Rows are points. Examples show where two turns around zero, p and q, send a point. Where does a point land after both, in the order given? Backwards means that the second turn is done in reverse. Each puzzle has new turns, and all numbers are rounded.
(in the rows, 128 means zero)

Turn p:
[118 104] -> [115 106]
[157 120] -> [155 116]
[119 181] -> [127 182]
[117 108] -> [114 110]
Turn q:
[155 131] -> [155 124]
[127 160] -> [135 159]
[101  93] -> [ 93 101]
Where do these land?
p, then q: [131 109] -> [123 109]
p, then q: [164 124] -> [159 110]
p, then q: [ 88 150] -> [100 164]

Turn p:
[162 140  92 193] -> [145 130 100 204]
[114 146 149  89] -> [129 150 142  85]
[114 105 159 134] -> [111 111 162 125]
[145 125 119 109] -> [147 121 116 115]
[106 124 121 115] -> [109 128 120 111]
Turn q:
[101  94 144 127] -> [101  96 142 115]
[133 171 123 100] -> [143 172 121 107]
[156 120 105 130] -> [156 118 108 140]
[ 92  96 112 161] -> [ 84  95 111 147]
[158 159 156 122] -> [156 159 158 131]
Where do these land?
q, then p backwards: [126 141 161 109] -> [121 139 163 112]
p, then q: [166 148 137 127] -> [164 139 139 148]
q, then p backwards: [117 162  88 143] -> [116 162  88 141]
p, then q: [107 132 101 120] -> [115 134  98 116]
q, then p: [130 121 122 165] -> [109 120 131 160]
q, then p: [121  65 160 104] -> [124  72 159  89]

Turn p:
[117 141 105 154 182 136 112 122] -> [118 145 107 155 184 129 123 122]
[139 145 122 108  83 112 173 124] -> [140 137 126 103  81 122 172 138]
[ 90 142 123 139 152 120  72 137] -> [ 94 155 122 149 152 112  79 129]
[124  99 117 120  88 134 160 100] -> [121 101 117 116  87 138 159 101]
[173 127 129 138 134 156  71 130] -> [174 124 117 153 136 146  74 127]
[137 123 115 169 144 123  97 155] -> [131 116 115 169 150 113 103 153]
[111 118 169 119 117 125 175 132] -> [112 114 175 108 116 132 163 129]
[134 111 140  90 122  90 159 120] -> [132 114 139  75 117 102 150 122]
[144 145 164 124 105 119 166  97] -> [154 138 164 118 102 122 167 106]
[112 128  96 118 153 165  96 163] -> [106 135  98 132 154 165  91 155]
Turn q:
[154 159 102 125 122 107 165 143] -> [151 156  92 123 125 122 165 148]
[ 81 149 108 106 116 143  91 127] -> [ 82 153 113 114 123 133  84 116]
[142  87 157 103 155 137 105 141] -> [132  82 158 106 150 135 107 148]
[166 143  81 129  95 113 181 115] -> [165 141  71 123 100 127 178 116]
[155 148 132 129 110  89 144 115] -> [162 148 124 119 115  95 150 125]
[130 114 145 124 101 123 167 141] -> [127 116 136 122  93 126 163 143]
[131 144 116 160 115 146  87 128] -> [138 145 121 161 122 137  85 120]
[ 80  76 167 163 181 131 115 164] -> [ 75  80 180 173 165 123 122 156]
[128 133 157 124 154 157 123 115] -> [129 130 163 122 148 156 123 119]
[112 127 114 118 131 134 101  91] -> [118 129 122 117 138 126 101  88]
Where do these land?
q, then p: [101 164 107 130 158 176 153 170] -> [ 89 158 125 154 153 185 143 159]
q, then p: [169 120 148  98 110 113 147 132] -> [159 109 132  87 107 131 134 149]
q, then p: [108  83 137 114 136 135 122  68] -> [119 106 139 105 130 124 123  56]
p, then q: [106 162 121 145  98 111  87 138] -> [123 170 119 158 108  97 100 135]
q, then p backwards: [128 120 111 104 164 126 140 134] -> [125 114 110 117 163 128 147 138]
q, then p: [116 119 124 145 173 122 161 104] -> [119 119 139 129 168 129 171 104]
p, then q backwards: [157 136 118 143 108 132  99 189] -> [157 125 128 142 112 130  99 192]
q, then p: [154 142 172 127 146 118 109  80] -> [179 140 166 111 145 115 118  99]
q, then p backwards: [156 108 100 130  90 117 130 116] -> [161 110 101 127  96 117 122 109]
p, then q: [ 85 125 141 144  95 130 132 149] -> [ 89 133 148 149  91 118 125 133]

Turn p:
[160 178  82 135 147  92 134 137 141 120 113] -> [143 178  90 148 148  95 133 152 148 103 116]
[ 93 131 146 163 135 172 150  93 174 114 116] -> [106 126 143 154 139 182 146  78 169 132 123]
[150 100 168  77 108  91 145  96 106 146 138] -> [163 100 152  73 121  81 153 109 113 146 135]
[136 109  81 130 137 117 100 108 142 120 136] -> [127 116  80 139 132 111 102 114 137 117 149]
[163 128  93 127 156 127 143 113 119 153 136] -> [156 138  85 130 161 122 139 130 111 138 140]
[124 116 100  90  78 167 115 129 134 162 110] -> [139 126  93  98  76 153 110 127 134 173 119]
[ 96 133 175 138 164 135 112 127 133 154 160] -> [105 131 180 128 165 140 112 122 122 153 159]
[117 147 139 136 149 133 144 121 127  83  98] -> [108 139 138 128 144 140 143 113 139  86  95]
[166 126 164 150 107 105 103 162 121 162 102] -> [173 118 163 149 123 107 100 163 122 150  95]
[125 131 114 109 105 142 171 172 150 119 101] -> [122 128 113 117 101 152 164 170 158 129 100]
[ 81 110 115 154 141 104 100 123  97 140 146] -> [ 79 116 128 153 135 101 105 117  93 144 143]
[119 168 132 161 129 131 149 160 117 105 153] -> [112 162 151 162 123 142 152 154 115 101 138]
[133  87 156  94 105 147  99 124 104  85 156] -> [132  84 149  87  92 138 108 115 104  92 153]
Turn q:
[ 90 141 124 156 143 136 128  62  89  77 132] -> [ 94 133 114 154 137 151 139  56  98  80 124]
[148 114 121 120 115 123 103 142  84 145 132] -> [151 117 123 120 123 123 104 137  81 144 136]
[137 126  98 142 113 118 115 169 109 151  90] -> [132 127  94 135 115 115 104 163 106 160  99]
[156 133 143  82  89 164 146 142 184 146 131] -> [152 130 164  87  90 157 138 165 178 139 131]
[144  96 141 162 118 135 165 147  91 127 136] -> [152  99 123 162 122 126 169 145  93 130 129]
[120 119 136 107 141 106 116 144 122 169 116] -> [119 125 144 111 150 107 113 143 117 166 125]
[156 158 143 120  95 115 142 133 178 150 154] -> [153 161 158 115  89 107 140 140 170 139 144]
[130  81  97 147 122 120 111 150 122 146 142] -> [135  84  96 135 121 106 114 139 120 151 150]
[130 148 147 134 132 162 126 128 161 152 136] -> [130 140 157 146 121 152 122 133 164 145 137]
[ 71 146 135 135 156 121 120 114 106  60 141] -> [ 75 142 117 144 159 133 129 106 109  60 140]
[ 78 149 113 119 155 121 155  73 120  89 122] -> [ 75 150 111 116 152 145 159  74 127  97 119]
[130  94 134 141 134  99  95 129 114 123  86] -> [128  94 122 131 145  96  98 124 110 126  88]
[175 157 131  99 150 144 141 131 183 130 147] -> [171 163 141 106 141 145 135 139 189 128 143]
Where do these land?
q, then p: [150 182 107 116 148 152 139 109 145 177 182] -> [169 192 139 130 136 152 133 118 138 161 185]
p, then q: [134 131 122 147 125 110 157 217 123 146 101] -> [119 126 111 163 132 112 135 214 124 149  99]
p, then q: [160 114 112  99 133 143 153 145 109 128 162] -> [155 130 105 106 132 146 151 156 105 125 160]
q, then p: [102  80 105 155 140 120 167  90 114 110 100] -> [101  90  81 133 142 126 170  90 123 140 102]
p, then q backwards: [129 101 105 144 136 114  80 112 106 170 101] -> [133 110 102 154 143 106  79 130 102 158  98]
q, then p: [ 79 140 160 126  93 109 103 136 126 105 146] -> [ 84 124 175 129  93 106 123 121 121 103 135]
q, then p: [143 105 153 123 139  99  94 101 164  80 128] -> [133  96 134 111 143  99 112 102 169  75 130]
q, then p: [149 134 142 142 132 172 153 111 137 108 139] -> [155 124 131 144 127 174 151 114 140 109 129]
p, then q: [145 126 168 123 127  73  86 104 102 135 149] -> [153 132 164 115 151  69 111 103  95 109 133]
p, then q: [ 97 119 134 101 133 144 143 162 124 161 108] -> [100 121 142 113 136 147 125 167 124 170 124]
q, then p backwards: [125 154 134 123 112 152 136 141 135 151 127] -> [115 150 136 130 109 147 131 152 137 144 133]
q, then p backwards: [116 139 131 125 150 145 106 113 122 104 154] -> [126 135 128 139 153 148 109 112 135 104 152]
p, then q backwards: [129 192 118 112 117 145 154 146 129 122 111] -> [138 189 122 111 116 133 163 137 138 116 110]
p, then q: [133  75 101 156 107 115 122 105 154  94  84] -> [125  69  87 126 106 109 127  98 159 119  93]

Turn p:
[176 140 136 115 151 129 129 142 181 147 122 137 107 122] -> [169 149 157 115 143 126 133 135 181 154 125 133 114 126]
[137 140 128 115 123 109 126 134 130 145 143 144 146 111] -> [135 138 128 124 121 115 121 120 134 145 146 146 148 109]
[122 147 122 118 150 144 131 115 112 139 139 116 135 141] -> [121 148 112 108 148 144 129 119 116 131 132 116 138 137]
[121 118 129 144 158 123 154 110 111 132  92 140 149 134] -> [128 120 106 139 153 119 164 112 115 129  94 139 140 134]
[127 149 130 178 150 120 104 112 110 134 109 152 106 131] -> [115 150 122 167 170 127 127 143 110 136 114 152 101 126]
[106  89  94 117  93 124 120 136 154 136 132 109 122 153] -> [120  86 112 117  91 123  97 141 142 144 124 110 119 157]
[140  89 143 120 116 120 122 114 115 149 122 114 141 127] -> [141  99 144 136 125 117 123 105 106 148 123 110 140 132]
[109  97 117 121 152 191 155 159 111 146 119 135 156 114] -> [139  92 116 106 130 182 175 149 114 136 124 131 167 134]
[121 147 131 121  65 131 114 118 192 109 134 120 107 123] -> [118 138 155 135  73 139  81 120 175 111 124 138 103 142]
[129 152 144 139  94 121 123 129 109 105 140 133 112 157] -> [111 156 140 143 111 108 118 139 108 101 145 127 116 149]
[160 140 142 139 153 111 119 125 113 134 137 147 225 116] -> [163 130 115 146 170 108 123 100 121 115 143 157 208 111]
[134 147  99 109  85 111 133 126 110 109 127 109 102 116] -> [128 153 116 123  76 116 109 134 113 119 122 109 107 106]
[116 106 108 118 148 197 116 148 147  86 134 140 105 131] -> [142  99 132  89 134 182 135 166 135  91 130 138  98 144]
[114 114 136 110 133 113 140 108 112 139 140 123 108 119] -> [111 121 129 115 123 122 139 102 112 146 137 117 110 116]
[116 129 142 115 133 110 114 140 142 138 101 108 121 122] -> [109 123 149 122 132 116 120 134 144 141 101 115 133 113]
[144 137 138 178 156 118 126 122 115 130 143 108 124 121] -> [129 141 118 171 168 132 135 125 129 125 144 106 121 115]
[106 134 138 119 115 106 149 135 113  99 142 142 110 137] -> [ 99 133 126 119 106 102 147 129 120 105 146 134 111 126]
Turn q:
[126 129 148 124 162 140 105 140 149 144 142 135 106 161] -> [120 125 145 120 165 121 109 133 155 141 126 143 103 159]
[149 120 152 110  95  91 135 153 132 150 125 121 124 138] -> [151 117 141 121  89  89 105 146 133 137 115 132 137 136]
[117 126 133 152 111 133 166 116 145 138 109 135 134 120] -> [123 149 141 151 103 124 164 113 130 141 120 128 134 126]
[117 136 124 165 122 128 130  92  94 139 124 121 138 122] -> [120 124 133 159 128 128 139  99  93 125 146 100 125 123]
[147 141 138 133 167 144 155 140 136  90  88 115 141 111] -> [144 167 141 126 155 148 156 149 134 102  93 108 144 116]
[114 156 118 126 161 161 105 160 164 122 158 107 142 111] -> [110 166 114 105 165 151 111 148 167 145 157 114 131 122]
[134 170 131 128 115 148 151 125 120 148 121 131 112 152] -> [142 163 133 133 113 128 129 125 107 137 130 128  92 156]
[158 133 138 115 124 159 108 129 149 130 133 135 134 140] -> [154 136 126 134 137 154 103 129 146 141 126 143 130 147]
[111 147 126 157 128 127 133 113 139 108  76 141 130 133] -> [114 163 131 154 129 126 142  96 128  99  98 128 123 118]
[156 105 114  97 131 106 106  96 109 146 145 116  69 127] -> [164  64 120 103 136 117 118 117 117 143 124 132  84 113]
[123 123 140 131  77  96 139 113 107 104 162 157 151 128] -> [135 108 129 134  83 116 132 115 112  95 171 152 161 134]
[111 113 116 139 111 150 130 151  95  89 140  91 120 106] -> [106 112 120 119 103 167 134 154 131 100 142  86 123 111]
[144 111  86 145 136 112 111 110 107 127 152 157 126 130] -> [131  91  91 155 149 120 135 126 112 120 151 147 122 119]
[123  88 111  82 147 110 113 132 147 136 137 109 142 137] -> [120  94 102  86 143 118 119 132 142 152 107 132 156 133]
[ 90 121 145 116 132 115 134 151 126 150 108 150 152 103] -> [ 88 143 153 122 120 113 123 139 112 143 116 147 157 107]
Where do these land?
q, then p backwards: [136 107 137 122 110 116 130  91  98 117 135 108  97 112] -> [137  74 133 107 121 138 135 120 120 108 135 116 123 101]
p, then q: [109 123 115 138 122 132 160 113 165 133 116 115 107 131] -> [122 137 116 132 106 131 146 101 153 146 103 129 102 137]
p, then q: [101  95 141 132 126 142 126 116 106 107 136 138 155 119] -> [110  91 130 135 128 157 152 126 112 109 131 134 149 134]
q, then p: [156 145 156 124 123 139 108 134 131 160 129 127 128 110] -> [140 143 163 145 153 133 109 136 125 150 141 127 137 120]
q, then p: [ 97 129 124 131 124 131 102 126  73 142 128 138 120 136] -> [ 91 104 129 129 135 136 121 138  80 122 138 122 108 121]
q, then p: [145 145 135  89  83 131 187 146 115 129 127 123 101 102] -> [152 162 166 126  57 118 140 147 109 136 139 122 140 122]
q, then p backwards: [129 130 105 156 129 158 129  99 139  92 142 134 118 174] -> [120 123 126 166 142 155 166  93 151 107 148 130 128 148]
q, then p: [163 142 130 134 136 121 118 145 143 143 140 140 107  66] -> [154 137 153 145 134 141 135 139 153 153 157 139 129  75]
p, then q: [111 131 107  77 138 155 126 107 109 124 133 143 152 159] -> [131 117  99  93 133 149 111 124  82 120 112 153 136 154]
q, then p: [141 113 122 143 129  97 121 144 139 155 132 130 153 134] -> [125 112 108 152 140  99 113 133 142 146 130 131 148 121]
q, then p: [131 158 136 146 145 111 132 102 131 120 103 137 141 108] -> [131 158 121 144 149 125 140  99 124 108 123 131 130  99]
p, then q backwards: [105  96 118 137 107 105  94 144 163 106 118 128 156 140] -> [136  83 139 127 113  95  86 157 124 123 135 136 123 152]
p, then q: [144 156 105 126 135 132 149 178 136 142  95  89 138 127] -> [135 183 106 125 112 120 117 152 145 145 103  96 154 120]
p, then q: [147 111 133 138 142 137 114 146 132 129 112 149  94 137] -> [134 123 155 132 134 112 129 166 139 129 111 136 106 135]
q, then p: [105 141 156 127 172 114 123 130 140 121 173 119 153 165] -> [104 125 119  82 168  96 122 110 150 115 155 119 141 152]

Turn p:
[145 145 118 109 143 161 152  84 102 154  96  97  92 124] -> [108 181 133 120 172 143 115 114 109 163 113 110 130 167]
[136  91 114 128 125 134 114 131 132 114 178 125 100 128] -> [125 111 143 146 129 136 100 101 124 113 172 117 109 110]
[149 120 145 153 157 119 115 175 168 152  97 161 170 154] -> [147  92 115 111 134 136 133 173 174 146 117 189 140 101]
[137 155 118 103 118 141 187 115  99 137 122  87 141 114] -> [139 136 135 132 141 134 154 124  90 167 113  87 144 175]
[179 168 183 132 162  78 100 145 116 138  85 147 157 140] -> [169 130 124  97 132  73 143 134 169 150  88 200 120 148]
[112 134  86 141  97 146 141  92  96 118 145 128 126 133] -> [103 149 117 172 106 139 120 123  92 119 139 110 141 152]
[ 94 135 113 145 135 130 130 122 153  84 140 110 102 127] -> [121 127 126 153 146 144 137 120 135  74 120  98 116 119]
[ 98 110 130 132  93 173 119 127 122 106 132 145 117 112] -> [124 158 145 134  95 157 120 129 106 105 135 112 135  94]
[ 98  97 105 148 107 117 111 118 128 139 132 111 130 134] -> [ 98 114 110 146 108 124  96 141 128 123 125 103 123 114]
[135 171 165  86 167 123 115 118 128 168 114 131 176 150] -> [123 126 152  78 142  88 145 151 155 146 116 157 173 168]
[159 164 161  96 146  82 148 121 150 165  97 175 130 147] -> [115 126 107  72 134 115 179 117 160 159 122 183 122 158]
[ 94 105 134 171 124 130 125 169 120 120 172 136  95 129] -> [119 120 150 173 121 122 137 141 129 113 155 118  91  73]
[132 106 150 111 110 141 161  86 117 116 115  97 148 138] -> [117 119 156 124 110 152 117 102 114 149  87 106 143 157]
[137 132  98 107 101 149 127 135 120 105 131 107 120 150] -> [145 134 133 134 118 156 110 139 115 114 146 107 116 164]
[165 154 161 149 133 105  97 145 177 158 128 149 157 109] -> [162 120 101 108 124 101 144 122 193 146 134 158 156 103]
[ 88 103  95 105  95 134 132 135 107 110 129  93  97  98] -> [123 137 122 124 119 136 109 131  78 110 134  61  99 118]
[115  87  99 160 163 112 103 160 141  94 164 177 118  88] -> [137  95 106 150 144 118 121 115 103  79 160 159 119  52]
Turn q:
[127 163 113 138  90 147 144 132 130 132 103 133 155 145] -> [142 147 130 126  93 152 113 123 129 126 106 140 167 151]
[121  58 110 145 121 167 125 124 152 122 123 144 123  73] -> [112 122  95 164 142 146 100 132 137  78  92 109  76 113]
[ 91 110 145 159 129 118 128  96 161 146  99 185 134 116] -> [ 88 140 107 153 124 105 115  91 177 125  90 156 122 113]
[100 193 104 138  87 108 155 189 112 137 138 137 105 131] -> [107 184 131 121  96 146 142 197 122 162 129 139 170 145]
[116 102 124 143 123 119  85 128 131  92 149  98 138  89] -> [114 102 131 160 137 118  95 149 131  99 160  90 125 110]
[110 138 147 110 144 163  53 109 157 135 163 112 112 101] -> [130 159 143 139 179 123  78 110 144 112 190 120  99 123]
[154 100  98 104 121 130 140  69 113 162 130 140 161 153] -> [183 101  79 112 127 122 116  87 130 155 101 120 124 132]
[123  83 135 126 119 103 136 129 100 155  66 142 123 160] -> [110  84 136 110 113 106 120 123 127 161  68 149 108 151]
[148 134 141 118 167 100 123 147 143 142 102 137 169  90] -> [121 107 136  88 153 122 125 134 148  98 114 151 153  81]
[164 127  92 126 169 113 115 111 134 126 137 107  86 147] -> [175 131 136 124 152  77 160 141 121 122 137 114 106 139]
[125 122 116 124 103 152 158 138 138  89 155 121 151 180] -> [142 109 109 146  98 171 158 120 128 122 150 119 142 176]
[151 156 122 102 145 135 133 144 113  95 120 121  98 106] -> [129 150 143  93 116 119 145 147  93  99 147 120 116 120]
[117 139 137 113 113 104 144 119 140 147 118  95 128 126] -> [133 130 154 111 119 136 128 128 154 155 121 103 135 118]
[114 156 129 143  83 127 164 124 130 101 106 185 102 143] -> [102 168 110 140  53 125 147 123 129 133 112 156 128 142]
[109 107 152 133 202 137 127  97 104 101 122 114 132 139] -> [ 97 100 136 125 168  96 155  75 102 111 135 105 128 134]
[154 182 168 150 141 116 123 173 110 135 166  84 124 120] -> [136 140 185 136 152 148 149 161  95 146 170 140 167  95]
[153 106 142 104 120 136 124 146 108 157 179 122 134 154] -> [155 101 113 127 153 164 131 137 109 168 155 145 111 130]
Where do these land?
q, then p: [124 137 133 124 134 171  96 133 120 166 118 142 142 185] -> [ 91 136 144 124 130 128 111 135 147 124 142 197 143 154]
p, then q: [134 126 120  91 128 133 166  82 197 110 152 170 161 112] -> [139 102  63 122 118 170 124  61 132 108 122  85 132 143]
p, then q: [118 104 106 119 121 156 161 127  99 139 134 130 125 152] -> [103 132 132 146 153 149 114 124  94 157 128 136 132 148]
p, then q: [131 118 109 118 113 110 114  83 122 127 167 106 156 120] -> [141  84 122 155 121 109 102 115 144 150 141 102 147 141]
p, then q: [ 81 136 118 118  72 123 147 163 140 126 116 114 104  91] -> [147 150 157 113 113 160 133 170  98 131 120  67 123 127]
q, then p: [141 148 110 137 121 160 144 152 128 121 132 133  94 101] -> [164 164 137 145 132 127 158 147 115 118 127 129 113 142]
p, then q backwards: [180 142 141  87 146 104 136  97 147 126 107 127 140 149] -> [116 126 123  93 145 144 126 127 137 155  98 143 152 188]
q, then p: [ 96 148 120 165 134 141 121  90 113 161 103 125 145 164] -> [ 97 125 109 129 121 105 112 142 160 140  87 160 158 159]
q, then p: [151 138 111 116  94  77 117 145 125 129  89 162 117 155] -> [133 113  96  88  73 138 141 141 136 143 154 147  97 124]
p, then q: [152 134 181 128 142 130 155 155  72 109 121 151 108  89] -> [130 152 138 101 106 108 148 108  88 162 103 156 118  67]
q, then p: [ 98 142 111 152 132  87 143 127 144 156 129 114 125 104] -> [145 110 102 111 148 116 150 154 153 139 103 105 146 113]
p, then q: [145 166  89 152 156 118 135 140 117  88  89 107 144 122] -> [150 109 133 122 125  91 160 144  96  89  98 155 147 155]
p, then q: [ 95 126 132 161 126 135 120 167 181 150 149 125 169 124] -> [123 103 124 143 142 178 126 165 161  86 111 112 129  97]
q, then p: [126 122 166 144 130 162 131  89 104  83 141  92  52 145] -> [ 95 165 167 187 123  94 145  93 139 156 109 100  83 145]
p, then q: [137  71 194 155 118 167 125 151 131 147 152 128 120  98] -> [125 150 153 136 147 151  80 111 137 132 123 132 105  44]
q, then p: [123  97 101  96 138  98  84 131 121 137 120 136 142 120] -> [125  91 112  95 142 116  94 134 129 105 153 130 101 119]
q, then p: [144 119 134 113 170 104  81 141 115 101 158 115 132 145] -> [119  70 155 140 139 103 125 103 111 125 157 140 109 114]
